Each row is a point. Two turns around zero, p and q, are shown by what they do to some points. Where does a point land after both, in the order given? Backwards means that the second turn is done in reverse. Each puzzle has new turns, and all numbers are rounded.

Turn p:
[24 14] -> [ 18 -21]
[14  3] -> [  5 -13]
[-47 -29] -> [-36  42]
[-38  26] -> [19 42]
[ 47 -14] -> [ -6 -49]
Turn q:
[-54  -8] -> [21 50]
[ -1 -18] -> [-15  10]
[ 26 -15] -> [-26 -14]
[29 42] -> [ 21 -47]
Where do these land?
q, then p backwards: [12 19] -> [21  7]
p, then q: [-55  15] -> [ 45 -34]
p, then q: [ 11 -44] -> [ 6 45]
p, then q: [32 10] -> [-33   3]

Turn p:
[-27  -6] -> [-25 -12]
[-22 -25] -> [-16 -29]
[  1 -18] -> [  5 -17]
[48 49] -> [36 58]
Turn q:
[15 51] -> [27 46]
[-49 -25] -> [-54 -13]
[ 21 -17] -> [ 16 -21]
[13 -9] -> [ 10 -12]
Where do these land?
p, then q: [-15 -55] -> [-16 -55]
q, then p: [36 14] -> [36 13]
p, then q: [-33  24] -> [-33  25]
q, then p: [13 17] -> [13 17]

Turn p:
[-42  20   4] -> [-17  19  39]
[-33  19  42] -> [ 0 51 25]
[ 61 -42 -34] -> [ 24 -58 -52]
[ -6 -12  -3] -> [10 -7  7]
[20 14 -9] -> [-16  -6 -19]
Turn q:
[ 12  68 -21] -> [66 29 -2]
[-14 -20 -30] -> [-21  15 -29]
[  2 -44  18] -> [-38 -28   2]
[ 15 -33   2] -> [-20 -27 -13]
[ 3 58 10] -> [50 19 26]
[-19 -29  21] -> [-37  -6  16]
Where do these land?
q, then p: [-41 -26 -20] -> [-33   7  40]
q, then p: [46 33 19] -> [ 33  -9 -49]
q, then p: [-45   5  40] -> [ 2 59 14]
p, then q: [ 26   3 -42] -> [-43   7 -24]
q, then p backwards: [ 14 -15   3] -> [  9  -2 -18]

Turn p:
[-14  44 -23 -15] -> [ 23  37 -30 -11]
[-27 -43 -28 -28] -> [  7 -43 -41  24]
[61 13 -6 -4] -> [ 43   1  44 -15]
[-27 -27   0  23] -> [-30  -9  -8  31]
[ 6 12 57 25] -> [-44  14  35 -27]
Turn q:
[-38 -27  53  16] -> [-11 -58  26 -32]
[ 9 30 49 26] -> [ 26 -42 -35 -19]
[ 19 -18 -18 -20] -> [-23  30  -1  -1]
[  8  31 -29 -33] -> [27 47 -1  4]
[  3 -17 -55  11] -> [-21  24  12  48]
Where do these land?
q, then p: [-25 -63  22   2] -> [-51 -32 -36 -15]
p, then q: [ 20 -12 -34  24] -> [ -8 -30 -35   9]
p, then q: [-28  -6   8 -48] -> [-21  42  27  15]
q, then p: [ 58  23   7 -14] -> [ 53  24 -25  13]
q, then p backwards: [-33 -10  44   4] -> [ 31 -23  29 -28]
p, then q: [  2   3 -29  23] -> [  9 -19 -26  18]
p, then q backwards: [  5  66 -17  10] -> [ 16  28 -26 -55]

Turn p:
[ 27  29  21  24  40 -24] -> [ 44 -32 -15   9  37 -13]
[ 39  -9  13 -10  -4 -31] -> [34 -2 31 25 -1 -8]
[-32  25  13 -25  -5   9] -> [-13  24 -39  13 -10  -8]
[-17  19   2 -30  27   8] -> [-18   8 -29  28  18   1]
[ 41 -31  -6  14 -30  31] -> [ -9  10  56 -31   2 -20]
[  1  26  -4  16   6 -15] -> [ 13 -25 -18   0  -2 -10]
[ -6  -8 -13  25 -34  15] -> [-11  -1  11 -37 -25  -6]
[-20  26 -20 -26  32 -17] -> [-16 -20 -33  40   5  10]
[-33 -76  -6  13 -31  23] -> [-24  36  34 -46 -24  53]
Turn q:
[36  6 10  9 66 -5] -> [ 30  17  -6  54 -30  29]
[-46 -15 -28 -10  -8  -6] -> [-49 -10   8   2   8 -27]
[ 14 -26   1  35  -4  33] -> [-11 -10   2 -19 -11  50]
[ -6 -30  25  29 -25 -26] -> [  5 -15  54 -20   5   9]
[  2 -16 -25 -39   7  11] -> [-28  38 -16   2  -2 -10]
[-20  32   7  19 -13  18] -> [  7 -41 -20 -12   1  -6]
[  8  17 -25   9 -41 -25] -> [  5  -7   4 -10  56  -6]
[ 34  47  -9 -37   0  -3] -> [ 35  28 -43   9  21 -19]
[-21 -15  45 -16  18   2] -> [  7   1  18  -6 -49 -21]
Where do these land?
q, then p: [-19   0  -3  -2 -47 -21] -> [17 12 -8 38 17 27]
p, then q backwards: [-10 -26   3 -24  -6 -54] -> [28 -8 19 24 50 -4]
q, then p: [54 12 33 26 -2 45] -> [-49  12  44   1  13 -47]
q, then p: [ 16  23  -8 -16  28  44] -> [-39 -33  11 -12 -26 -15]
q, then p: [ 24  35 -12  39  24  16] -> [-30 -19  35 -36  23   1]
p, then q: [-16 -11 -12 -28 -18 -30] -> [  1 -30  -3 -34  15  16]
p, then q backwards: [-48  -5  15 -17   3 -31] -> [36  5 -3  3 38 33]
q, then p: [ 18   0 -15  27  28  24] -> [-33  -1   7 -38   6  -7]
p, then q backwards: [-18 -28  -1  -6 -10   6] -> [ 14 -30  -1   0   4  12]

Turn p:
[ -6  23 -76  -5  19  -6] -> [ -1  -9 -39 -59  41  -3]
[ 20 -17  -6 -10  15 -16] -> [-1  5 16  4 31 -7]
[  9  -6  -2 -16   4  20] -> [-1 25 -2  1  6 11]
[  3 -10  38  34  -7  16] -> [ 12  10   9  27 -38 -23]
[-31  13  32 -13  20 -15] -> [-34 -14  30 -10 -23   7]
[30 36  4  6 10  0] -> [ 34   3  20 -27  -5   3]
[-26 -39  11   6 -62   2] -> [ -9 -19 -36  64 -14  12]
Turn q:
[ 28 -57  12  11 -13  -3] -> [ 27  35   2  19 -46   4]
[ 20 -12  26 -21  20  -7] -> [ 23   6  34 -16 -11  -5]
[ -3  35 -10  -7  17   6] -> [ -7 -25  -2 -22  23   5]
[12 -5 49 14 -7 -8] -> [ 10  47  12 -15   2 -15]
[ 18  34 -24   7 -52 -14] -> [-39  17 -11   7  17  52]
[ 28  23 -23   2  11  22] -> [ 13 -20 -17 -22   8  32]
[-51   3 -27 -16   8  23] -> [ -5 -45 -13  31  22 -22]
[-52 -21  -3  10  14 -20] -> [-24 -13  -4  19 -14 -50]
Where do these land?
p, then q: [ 27 -18   4 -42  10 -16] -> [ 26  -3  -5 -34  16 -32]
q, then p: [-40 -31  10  36 -25  18] -> [ 24 -45 -17 -31  12 -30]
q, then p: [  9 -22 -31  16  38   8] -> [ 12  -2 -26  34  34  14]
p, then q: [-45 -23 -10  -2  -6  26] -> [-34 -25 -28  26  10  -4]
p, then q: [33 39 15 -1 23 11] -> [ 20  19  37 -13  25  23]
q, then p backwards: [  6  16  -3  -4 -41 -14] -> [ -5 -20   6 -41   1  10]
q, then p: [ 10  39  15  -3   2 -33] -> [-38   7  16 -10 -18  27]
